Each row is a point. Each copy is the shape, with its points in the same order, stretched, turned, moved and blurred by noise. Say if it was mirrored as well.

Shape (6 x 2):
[[-17  14]
 [ 15 -37]
 [-43 -20]
 [ 38  21]
 [ -8  -4]
 [ 25  -7]]
Copy 1, 6 rows:
[[ -6  33]
 [-22 -21]
 [-48  20]
 [ 34   7]
 [-11  14]
 [  4  -7]]
Copy 1 is: only turned
Copy 2:
[[-20  -2]
 [ 17 -41]
 [-38 -38]
 [ 39  20]
 [-11 -15]
 [ 25  -8]]
Copy 2 is: only turned
Copy 3 (6 x 2):
[[ -8 -12]
 [-15  60]
 [-59  12]
 [ 52   5]
 [-14  14]
 [ 18  29]]
Copy 3 is: mirrored

Shape:
[[ 34 -31  -6]
 [ 31  34  -9]
 [ 27 -30  38]
 [-33 -34 -25]
 [ 43  14 -20]
 [ -8 -24   0]
 [-57  -2  26]
 [  6  16  -1]]
Copy 1, 8 rows:
[[ 15   5  46]
 [ 41 -16   6]
 [ -6 -27  41]
 [-16  37  12]
 [ 43  -4  23]
 [ -7   9  18]
 [-29  -4 -17]
 [ 20  -8   5]]
Copy 1 is: mirrored
Copy 2, 8 rows:
[[ 19 -10  39]
 [ 32 -10 -15]
 [ -3 -50  28]
 [-26  40  19]
 [ 42  -2   6]
 [-12   1  14]
 [-60   4 -26]
 [  1  -5  -8]]
Copy 2 is: mirrored

Shape (10 x 4):
[[  2  -7   3  -9]
 [  9  -9  -3  10]
 [ -9 -10   5  17]
 [  2  -7  -2 -28]
 [ -2   9  16 -14]
 [ -9 -24   3 -14]
 [  4 -50  -9  -5]
 [ -6  -5   7   6]
 [ -2 -10 -15  10]
 [-16   6   5  13]]
Copy 1 (10 x 4):
[[ -6   7 -10   0]
 [  6  13  10  -1]
 [  7 -10  14 -14]
 [-16  11 -31  11]
 [ -6   1 -29 -12]
 [-21  -8  -4   4]
 [-26   0  27  15]
 [  2  -2   1 -10]
 [ 11  11   8  14]
 [ 14  -9  -3 -11]]
Copy 1 is: mirrored
Copy 2 (10 x 4):
[[  4  -9   9   9]
 [ 14 -13   0  -2]
 [  5  -8   5 -14]
 [ -6  -9  17  18]
 [ -4  13  14  14]
 [  3 -20  23  -1]
 [ 26 -60  23  -2]
 [  5  -3   8  -5]
 [ -5 -19  -7  -6]
 [-10   9  -5 -17]]
Copy 2 is: mirrored
Copy 3:
[[  7 -13  -4 -10]
 [ 10   7  -5   9]
 [  7  -5   7  15]
 [  1 -24 -14 -25]
 [ -1 -18   9 -25]
 [ 10 -34 -10 -10]
 [ 26 -27 -29   8]
 [  3  -8   5   3]
 [  1   6  -9  19]
 [ -6  -1  13  10]]
Copy 3 is: only turned
Copy 4:
[[ -9  -5   3   9]
 [-11   8  15  15]
 [ -7   8   3  25]
 [ -5 -14   1  -1]
 [  8 -12  -4  10]
 [-18 -11  -1  12]
 [-39  -2  17  16]
 [ -2   2  -4  16]
 [-12  12   5   8]
 [  6   8  -9  15]]
Copy 4 is: mirrored

Shape:
[[-20 -13   5  -6  -7   8]
 [ 10 -18  13  34  -4 -31]
 [-26   2 -11   2 -21  26]
 [  6  19 -13 -19  22  13]
 [-21  10 -10 -19 -22  25]
 [ 31 -15 -10  30  -3  17]
 [ 14 -20   5 -18  -6 -37]
 [ -7  -8  -6   0 -10  -6]
 [  9 -25   5 -10  -2  10]
 [ 13 -18  39 -15 -22   5]]
Copy 1:
[[-11 -17 -29   7  -9  -8]
 [ 35 -27   1  12  31  -6]
 [-15   3 -20  22 -29   0]
 [-26   6   5 -23  -8   6]
 [-25  14 -26   9 -24   7]
 [ 18 -15  17   2 -14  13]
 [ 23  -8 -21 -23  35   7]
 [  4  -3 -15   0   3  -4]
 [ -5 -23 -21 -12  -5   9]
 [-18 -35 -37   4  11  34]]
Copy 1 is: mirrored
Copy 2 (10 x 6):
[[ -1  22  29  -4  -7   8]
 [-60 -14  13  15  30  -7]
 [ 16  33  51  13   5 -14]
 [ 33   8 -21  37 -16  -6]
 [ 42  38  34   5   2  -2]
 [  1 -55  16  17  12 -41]
 [-19   9 -38 -25  28   8]
 [ -9  20  13   2   8  -7]
 [ 10 -13   4 -17  -3  -1]
 [ 20 -15  13 -16  36  38]]
Copy 2 is: only turned
